Rows are points. Two turns around zero, p and q, are shown by what they do to some points. Write where each new point lands after one turn and then the other. Backwards means that the second turn is done in reverse. Each puzzle has new turns, and all numbers are rounded.

Turn p:
[ 2 30 34] => [23 39  1]
[ 37 -20 -26] => [ 13 -44  18]
[-23 -30  -1] => [-37  -3   5]
[ 19 -18  -8] => [  1 -21  17]
[-35  38   1] => [  0  30 -42]
Turn q:
[  8  16 -34] => [ -3 -31 -22]
[ 6 10 59] => [ 9 59 -3]
[-27  -3  -7] => [-25  -6  12]
[-28   4 -12] => [-29  -9   6]
[ 42 -27  -6] => [ 48 -13   8]
Where do these land?
q, then p backwards: [-36 -26  -6] => [  6 -42  13]
p, then q: [41 11 14] => [ 38  21 -11]
p, then q: [ 4 31 -1] => [ 16 -17 -21]
q, then p: [-43 -10 -23] => [-42  26   5]
q, then p: [ 2 19 35] => [ 25   4 -31]
q, then p: [ 32 -26 -20] => [  9 -18  41]

Turn p:
[  9 -15   9 -30  -2  43] => [  2  36   2 -35  23  13]
[ 15  10  13  16 -10  -9] => [13  5 -4 27  1 -2]
[ 31 -16  26 -26   4 -44] => [ 57 -10  10  -6   2 -31]
[ 10  14  -4 -18 -36 -37] => [ 37  -1   4   8 -43   4]
[-17  45  -9   6  22  -6] => [-34   4  -3  14 -26 -29]
[-57   2   8  22  32  41] => [-71   0  28  -1  26   3]
[ 10 -41 -43  30 -11  12] => [ -3 -33 -38  -7  19  43]
Turn q:
[  9  -9   0 -22  65  -4] => [ -8 -14 -47   7  47 -11]
[-22 -11  13 -32  25  -9] => [-16 -14 -26  12   5 -34]
[ 33  33 -42   2 -31 -21] => [ 15  19   4 -62 -14  25]
[ -2  -3  54  -1 -12   1] => [ 12   8  30  24   5 -37]
[ 21 -38  25  26  -8  11] => [41 -8 17 35  5  8]
[ -7 -46 -40  19 -13  39] => [  5 -45   1  21 -25  52]
[ -7  48 -12   0 -21   4] => [-27  20  24 -34  -8   6]
[-25  26   2   8  -4 -21] => [-21  33  -2  -4 -14  -8]
Where do these land?
p, then q backwards: [-13 -19  18 -76   3   6] => [ 41  47   1 -14 -49 -15]
p, then q: [ 11 -20  26  22  34 -44] => [ 46  15 -40  27   9   0]
q, then p: [ -8 -15  12  27 -18  27] => [ 0 12 10 30 30 14]
p, then q: [25 17  3  6 12 16] => [-14  21 -16 -17   1  15]
q, then p: [ 11  25  21  24 -32  22] => [  8  34  30  22  18 -19]
q, then p: [ -6  -9 -41   5 -35   5] => [ 13  29   8 -15   2  42]
q, then p: [-19  21 -40  -8  35 -33] => [-37  -5 -13 -32 -46  11]

Turn p:
[  2 -19  29 -11  16   3 -19 -13   7  38   2] => [-29   5  10   3  40  -2 -22   8  12 -17  -3]
[ -6 -30  -8  24  21  26  37  44 -18 -21   7] => [ 31   8 -29  36 -18  50  -7   4 -22 -15   5]
[-11  -2  38 -22 -20   8  -4   1 -18  -9 -12] => [-23   4  25   7 -16 -11 -12  14 -14 -12  28]
[ 15  15 -20 -18   0 -19 -13  26 -18  -6   9] => [ 12  14 -11 -11  11 -10  19 -19 -23  14  23]
[  9  -2  15  24   6 -73 -14 -31  -3   6  -5] => [-14 -17  -2  11  34 -39  53  32   7   4 -19]
[ -5   4 -11  10 -35  12 -34 -17   3  30 -10] => [-13 -25  13  -4   6 -34 -27 -27  -4   5 -21]
[ 30  31  32  -5 -17  27  -8 -15 -11  19  -3] => [-32  -1  40 -27  -2   3   1 -20 -15 -26  -8]
[-15   7  -1   4  -2 -70  14 -34  -7  -5  50] => [-30  -4  -5  23  14  -7  61  16  21  54  -3]
[ -7  38  18   4 -12 -22 -18   7  27  21  -1] => [  6  15  42 -12  18 -24   4   5  -2  20 -21]
[ 21   0  22   4  -8  13 -43   4  21 -10   6] => [ 12 -30  34 -19  25   1 -11  -2  -3  -9  14]
[-25  -8 -30   0  36  49  26   3  -6 -29 -14] => [ 30  15 -29  14 -42  29 -19 -16  31 -25  11]
[  4 -23 -34 -14  -2  35  45  13  14 -21 -13] => [ 17   3 -42 -18 -42  34 -28   7  -1   1   2]
[-11 -11 -48   1  18  10  29  11  10 -14 -15] => [ 32  12 -46  -2 -25  11 -10  -2  14   5  -8]
Turn q:
[-57 -13  -6  22  36 -45  -5 -17  -9  12 -32] => [  6  14  34   3  19 -58 -14 -19  42  32  17]
[ 14   5  12  28 -26  -6 -19  -5   5  -9  -6] => [-11  24  10   5   2  -3  -8   2 -15 -35   4]
[-10 -20 -20  16  -6   9  14  41 -19 -12  -1] => [  9 -19  -9  31   2  -6 -19  -1  16  -9 -38]
[  3  30 -20  19  36  -5   9   6  19   5  12] => [  1  -5 -15 -16  21  15 -38   4  18  12  22]
[ 11  -2 -10  14  -6  21  -7 -16   0 -17  30] => [ -7  -8  -4 -26 -21   5 -16  17  -6 -22 -10]
[ -8 -18 -12   7 -19   1   1 -23  17  10 -31] => [ 19   2  26  -1 -11  -8   6 -33   2 -18  11]
[-20  59 -12  -1  55   4 -13 -18 -64  76  -7] => [-79 -18   6 -13  14  -5 -30 -43  -2  87  18]
[ 19 -13  -9 -11 -17 -44  -6 -20   5 -11 -27] => [ 36  24  13   2   7 -25   6 -10 -35  -2  11]
[ 19 -12   3 -15 -15   1  21 -14 -13  -8  12] => [  7 -22  -8  -8  -5  -8  18   8 -27  -8  -7]
[ 21 -19  -1 -34  -7  22 -20  37   9 -25  -3] => [ 25  16  -5  16 -12  39  16  17  -8   1 -39]
[-16  42  46 -64 -14  22   6 -23  13 -19  17] => [-20  20 -46 -37 -12  17  73   6   2   8  10]
[ -2 -19  43  18  21  19  18   2  18 -15  -3] => [ -4 -14  21  -7  27  10  24  26  30 -24  -1]
[ 12 -25  -2  -5  -8  -8 -17  18  18  12  20] => [ 15   2   9  24 -24  14  -6  25  -6   0   9]
[ 13   2 -11   6 -30   8  18  32   2   1  19] => [  3 -17 -30  28  -9  13 -10   3  -9 -23  -6]
Where do these land?
q, then p: [ 10  16   5 -23   6   3 -26 -20  13 -17 -20] => [-20  32  14 -23 -18   4   6 -17   3  -6   4]
q, then p: [-10  29  32  21  13  21   7 -16 -21  -2 -19] => [  1  30  -1  18 -10  -4  -7  19  47   3  11]
q, then p backwards: [ -8  -9 -13   2  23 -33   8  51 -15 -26  16] => [-37 -36 -15  18   9 -29   0  11  31  19 -12]
p, then q: [ 29  22   3  18  12  -9  -9 -28  -3  12   6] => [ 24 -13   3 -18  23 -10  29  -8  16   4   1]
p, then q: [ 19 -12   9 -19 -14  37   6  -3   5   1  26] => [-18   0  10 -13 -39  10  20   3  17   6 -17]
p, then q: [-35 -25 -16  -6 -24 -55  28  26  -7 -34  34] => [-27 -53  -6  52 -13   7 -48 -13  -7  -1  23]
q, then p backwards: [ 14  25  17  -7  -2  18  -6  -8  50  36 -16] => [ 17   6  14 -25  25  27   4  10 -20 -28  43]
p, then q: [ 26  14  -9 -13 -41  23 -11   5   3  23 -19] => [ -6  24  11  -5 -19 -27  30  -7 -21  31 -14]
p, then q: [ -4 -11  18  44   9   8 -29 -10   7  -1 -17] => [ 22  11  32   2  29  -3   1  26   2 -21 -16]
q, then p backwards: [-11 -36 -40  -4  -1 -13  48  15  -6 -24   4] => [-10 -16 -39  46  -2  -5 -29   1  22 -14 -30]
p, then q: [-37 -12 -50 -17  -6   1  13  15 -13  -7  36] => [-20 -19  10  -7 -38   7 -41 -25 -14  -6  36]
p, then q: [  8  -1  45   5  26   0 -28 -27 -13  38 -33] => [ 18  40  -7 -17  41 -25   8  26  40   3 -13]
